Each row of a before or after table is a point. The points were changed in one or more steps. Then noise was added and the rows were shuffled. The steps act on how far a point lies along the listed directions, d1 being the first. Name the steps. A step turns or swaps two directions, mirrors them in a line or flattens them onto one, adds a multiple of one to another, or multiplies one. Angles are multiples of 10 degrees, from the lower direction toward the higher: turns from -170 to 170, lines from 10 to 170 but not 90. Use the fewest steps. Two steps may share a direction if one is a turn and the other turns, adds or multiplies; they go together, in the order done. Otherwise the lowest direction goes first.

Directions:
(1): [-46  18]
(2): [-18 -46]
Before, 8 rows:
[[-72 -53]
 [-37 -35]
 [ 28  -3]
 [  5  75]
 [ -7  24]
 [-62  61]
 [ -7  -4]
 [-20  -4]]
After, 8 rows:
[[  0  -5]
 [ -1 -35]
 [  0  59]
 [  0  -5]
 [  2  75]
 [  1  24]
 [  0  -2]
 [  0 -55]]
Steps: flatten d1 and d2 onto the line at 110 degrees

Directions:
(1): [-42  19 -47  43 -13 -34]
(2): [-23   1  14 -55 -42 -44]
(3): [ 12   0  53  33  24 -53]
(4): [  0  18  35  34 -63  28]
(5): [ 14 -78 -13  17 -25 -11]
Before (10 x 6):
[[ 11   6 -83 -48  60  30]
 [  1  -3 -30  41 -20  -5]
 [-10  33 -51  30  66  35]
 [ 13   1   3 -24 -32  64]
 [ -2  -1 -17 -10 -32  20]
 [-25  34 -20  45   6 -43]
 [ 50 -16   8  42   1  68]
 [ 60 -29   7 -21 -29  18]
 [-17 -43 -85  51  -4  32]
 [ -1 -15 -49 -50  38  18]]
After, 10 rows:
[[  6  -1 -49  23 -45 -11]
 [ 15  10  10  39  86   7]
 [-14  -5 -36  11  52 -61]
 [ -4   5   8  24 -18 -30]
 [ 16   6 -33  75  -9  40]
 [ 33   0  52 -30  21  16]
 [ 46 -14  32  24   7  -1]
 [-28  24  -9  53 -23 -23]
 [  5   6 -38  33  85 -67]
 [ 30 -46  32  71  50 -27]]
Steps: turn d1 and d3 by 140 degrees; multiply d5 by 0.7

Directions:
(1): [ 18 -13 -49 -64 -13 -13  -4  21  26  69  20 -36]
(2): [ 41 -23 -46 -11 -50 -40  -3 -36 -10 -21 -26  62]
(3): [-11 -12 -34 -40  18 -10 -16  50 -46 -69 -25 -34]
(4): [-74 -58 -19  -1 -28  16  40  -8 -18  -5  50  14]
(5): [ -7 -42 -22  30   0  61 -25  43  11  31 -61  27]
Before, 8 rows:
[[ 45  12  10  -4 -17 -12   2 -34   9  48  -2  29]
 [ 11   4   4  -5   5 -29  13 -24  24  44  22 -13]
 [ 34  23 -20 -34  31 -15 -11  11 -15  -2 -32 -33]
 [ -4 -30 -20  26  10  48  -6  30   2  20  -7  -2]
 [-27 -62 -34  -4 -37  27  31  -6  20  41  14  36]
 [ 43  40  16 -28   7 -32 -19 -10   4  26  -9 -21]
 [ -6  21  55 -42  27  -3  20  -6   8  19  76 -65]
 [-25  37  28  -6  22  -8  -2  -3 -17 -61  37 -27]]
After (8 x 12):
[[ 33 -20   4  51 -42   4  18 -61  24   8 -26  92]
 [  0  33  72 -21  30  -8  14 -15   2  -8  64 -50]
 [ 24  25  23  16  22 -38   0 -28   8 -10  -3  -3]
 [-33   7   6 -14  44   7  13  20 -42 -41  -2 -42]
 [-29  11  -9 -48   7  -2   2  13  12  15  63 -50]
 [  4  37  28 -22  32 -19 -13  17 -31 -34  -8 -40]
 [ -1 -19  -5  45  11  44  -7  10   0   5 -11  16]
 [ 59  29  14  -4   3 -18 -17 -21 -18  -5 -32  21]]
Steps: mirror d1 and d5 in the line at 100 degrees; turn d3 and d4 by 60 degrees; add -0.7 times d3 to d2

Directions:
(1): [-81  39  58 -21 -34  -5  20  49  33   1 -26  -7  50   4 -31 -29  -3  46
  20 -15]
(2): [ -3 -16 -12 -30 -14 -52 -31  29  39   9  20 -61 -10  85   5  -2   8 -28
  17  68]
(3): [ 23  44  -4  74  22   2 -16  23  17   3  22 -76   8 -30 -36  20  36  43
 -55  15]
(4): [-38  45   3  25  -7  60 -75 -15  31  44   4  60 -29  18 -19  41  10 -13
  16  32]
(5): [ -8  -7  56  -2  82 -26 -45 -37  39 -61 -15  18  35 -18   3 -29  24 -36
 -14  19]
Before, 10 rows:
[[ 36  17   6  35  48 -17 -26 -16  11 -33   9 -26 -28 -30 -25 -22  22   4
  -53  14]
 [-21  13  18 -33 -19  19  36 -18 -27  21 -26  74   9 -28  16  -7 -30   2
   37 -36]
 [ -8 -37 -41 -49 -69  -3  -8  21  -6  50  11  29 -44  86  19   6 -37 -31
   60  39]
 [-12  27  17  -4  -6  -3  19  10 -12   1 -23  32  30 -39  -4 -12   1  10
  -27 -30]
 [  5 -19  37  -3  32 -14   4  10  23 -40   0  -4  26 -22  16 -26  14 -21
  -23  15]
 [ 41 -14 -41  16   7 -28 -14   9   5  23  19 -29 -11  13  -9  27  15 -26
  -13  30]
 [  3  23  10  46  30 -22   0  34  16   1  11 -62  23   8 -37  -2  15  31
  -34  32]
 [-42  44  61  11  28  20   2 -23  27 -34 -26  62  33 -67   2  -5   6   2
   11 -36]
 [-37  22  18 -12 -57  43   0  -3  -3  37 -32  66 -12   4  -4  13 -20  -2
   43 -11]
 [ -6  50  27  32  25   8 -29   1  62  -3  -3 -17  11 -34 -34   1  31  27
  -26   2]]
After (10 x 20):
[[ 54 -23 -95  18 -61  20 -21  18 -26  76  45 -15 -82  68   9  49 -19 -16
   16  51]
 [  0 -26  54 -12  53 -24  -8  -1  34 -57  -5   5  34 -21  20 -35  18 -35
  -22  21]
 [ 47  -7 -31  -1   5  21  28 -43 -52  23  -1  53 -26 -39  30  18 -22 -16
    8 -27]
 [  2   5   7 -22  -2  -8  22  -7 -23  -4 -24  47  21 -33  13 -15  -7 -11
  -19 -31]
 [-14   8  55  -6  61   6  -5 -61  15 -59 -27  89  24 -70  28 -13   2 -39
   14 -34]
 [ 22  -1 -30   9 -45  52   0 -29 -36  45 -13  64 -49  -5  14  37 -20 -21
   25  -9]
 [ -3  18 -13  20 -13 -25  -9  42  26  30  10 -44  14  12 -34  18  19   9
  -10  25]
 [-28  36  61   6  38 -26 -20   8  41 -47 -16 -16  16 -25 -41 -52  19  21
  -33   6]
 [-58  13  46 -17   0 -27  15  40  25  -1 -18 -10  44  33 -28 -31 -10  20
   16  17]
 [-50  31  61 -28  13   0 -16  -7  67 -18 -31  38  29 -19 -18 -28   8   7
   15 -14]]
Steps: turn d1 and d3 by -80 degrees; turn d2 and d4 by 10 degrees; multiply d5 by 1.6
